Every row gives one point. To make a cloud, some directions were put in groups of two or more. Within a group, all points are equally far from the middle, so they leave a hole (a ring in 2 directions, a hollow ball in 3). The other directions are filled evenly. Then the cloud was stretched, turned, moved and blurred a little. How many holes are there, and how many directions does each take, smallest first?

Cloud (21 x 3):
-73 -71 -171

42 -139 -308

-170 -39 214

112 -108 -369

256 -101 -272

-85 8 144

108 -82 103

-102 -240 -167

89 -307 -169

-224 29 95

-44 -90 -232

-32 -25 70

-74 116 -395

-251 -25 106

81 -44 -179

8 102 126

115 -203 -227

-34 -297 -135

-22 -146 11

100 -96 -316

-95 89 -416
Holes: 0

Cloud, 26 rows:
-88 -316 40 -128

280 -213 13 58

-147 -269 -138 148

-40 8 275 -150

-48 105 217 68

-80 -3 271 -126

-170 1 236 -83

198 -218 -109 -71

54 -359 -4 69

-109 -6 -120 -325

132 31 254 95

106 211 135 -288

295 145 -76 -10

-6 -365 -13 103

-348 10 -8 -122

140 124 241 -207

69 -348 -15 -10

63 -81 -269 -33

6 -210 -66 -239

20 -64 -136 216

-12 317 19 -115

-334 13 -104 -164

-49 -357 10 -52

339 -107 63 58

-55 -104 -239 -192

144 -104 -228 -69
Holes: 2 (2, 2)

Cloud (53 x 6):
54 -42 -68 -77 11 -307

-352 -115 -22 31 -136 174

-236 -308 -19 -110 -23 65

-74 -310 101 181 120 -131

-149 -73 -43 238 225 271

-175 27 205 -30 304 -102

100 -267 264 -39 228 115

-144 111 336 64 197 -43

-35 25 31 51 -356 -60

7 250 161 -35 189 257

10 -283 272 214 111 144

56 226 -133 -71 -177 224

4 -77 -297 5 -173 227

5 -233 -33 -88 -6 -245

269 -211 28 190 159 68

-289 -237 59 32 -186 91

-10 255 -168 -140 -139 132

210 -77 -129 114 341 122

-246 -283 89 110 174 15

-94 246 174 90 209 212

-237 -315 20 -46 42 -36

-2 -257 -96 201 30 -155

125 10 -45 -42 422 176

202 -143 -237 -45 0 239

16 -240 -99 65 -278 7

39 -179 -333 -2 -47 -24

-23 -119 311 71 -137 294

-87 -88 27 14 439 92

-100 -200 -50 -128 -27 359

-238 154 10 -223 -17 26

324 -139 1 85 235 18

257 105 43 90 277 -117

-78 -116 -303 173 123 36

-98 -153 -282 -119 -14 242

-274 -81 -98 203 132 194

267 257 11 -22 116 107

186 89 58 53 -273 129

3 -296 -81 -23 -60 -177

113 -73 -182 152 329 -47

-145 -129 -304 -121 133 69

37 80 72 -42 -322 -74

4 -316 -60 -53 -95 -140

52 -316 175 -129 44 191

1 -277 232 36 87 295

59 -99 273 -127 314 107

-80 -306 -10 168 -33 -141

313 136 30 -125 -6 -9

-172 -176 -218 -192 93 127

1 -166 17 -148 -15 -259

-22 -122 -22 -21 38 440

137 -65 67 78 -318 145

193 136 -128 -190 -88 -83

151 -285 182 216 140 40
Holes: 3 (2, 2, 2)

Cloud, 77 rows:
-101 120 -430 54 139 -28 -57 -86

80 247 212 -16 -45 221 106 -24

148 -117 124 206 88 -239 -153 -84

91 -34 204 -116 85 76 328 -31

59 -332 -290 159 137 -86 52 245

167 69 -10 -35 345 -44 -46 278

44 -40 103 -71 365 -81 24 265

-187 89 -303 86 113 235 -132 9

-44 10 4 266 -174 49 -4 237

231 -425 -96 147 177 -43 194 -16

-106 127 -48 -74 -117 119 41 160

90 -60 -43 -22 -306 -32 20 218

67 59 182 -84 -237 178 -52 0

76 14 369 222 -10 57 18 -27

-360 -73 -199 -60 248 262 -21 -62

-95 129 -162 359 -3 77 144 229

-202 38 -213 -151 47 -95 -78 -9

32 -6 -221 249 146 -80 -103 -2

210 -183 46 -94 -129 48 -224 -178

-132 153 274 -28 -58 -27 25 -294

406 -161 -25 73 -17 -238 114 -26

329 90 -272 -68 247 226 -207 -24

106 -57 -287 -80 29 -168 247 -187

269 38 -105 134 149 -369 21 142

3 -169 -1 -46 -181 -118 328 120

-14 -361 -112 -144 22 -349 242 1

358 -61 -170 136 64 -18 -119 -107

183 -85 -158 103 -65 311 223 -147

-100 -248 -32 -17 -399 -18 154 -108

74 125 -68 225 57 96 -218 -122

33 -127 -417 202 22 -311 -20 -46

-266 -21 -33 217 109 155 246 -177

-31 55 -158 15 254 94 261 -340

-168 -282 -228 62 217 -64 6 -144

121 -42 188 322 42 106 -68 80

-146 -9 -186 226 -24 42 162 341

206 242 89 125 4 -81 211 99

-183 209 -191 24 -13 96 217 -35

263 24 135 -80 21 22 216 164

-107 -199 92 48 -192 -62 313 -311

-23 -151 34 140 -106 23 236 -322

-109 223 -317 93 -3 98 83 211

-235 -365 -129 68 42 -138 -27 53

-29 -357 -358 -126 -14 -15 -20 -125

96 92 -56 213 -105 28 -75 -269

87 -64 -193 -191 -30 122 -133 106

-67 54 -23 -194 347 59 -166 -12

107 -69 -11 46 264 -268 29 3

134 -160 -216 103 1 82 82 435

-260 -35 161 111 225 -57 56 -33

-136 101 208 -194 379 59 -34 126

-63 -315 -280 -234 -77 -100 -68 -132

-9 182 108 85 -218 -163 96 -14

145 14 -170 -129 115 -29 174 145

171 -49 -369 58 -178 -232 214 -316

-15 51 -205 -111 422 122 128 -227

-132 133 -32 66 28 -33 252 -80

293 -221 -148 150 103 -304 -8 46

139 13 -319 -3 -176 -203 184 -351

120 151 -322 297 1 134 330 -149

-99 107 60 88 -11 -249 49 204

181 -107 -432 61 222 -49 263 74

187 -79 25 136 25 315 -114 174

215 -42 -80 -126 -184 -259 148 -118

-128 232 -73 92 139 227 -190 32

76 -341 -252 349 45 230 149 87

31 -156 -132 99 375 -147 243 107

56 -2 -219 -218 -297 98 -5 -46

172 -215 -275 91 80 -202 93 -200

233 -200 -264 159 150 196 28 -75

390 -111 152 176 -93 95 -27 130

175 -76 79 -345 78 -139 -90 -285

233 -198 -121 -163 -11 -77 96 -119

58 -98 157 200 328 -193 -29 78

-359 62 -138 -13 59 62 244 -154

-138 58 -127 -271 150 162 229 -50

-76 -155 -198 -38 -122 152 -35 153
Holes: 1 (4)
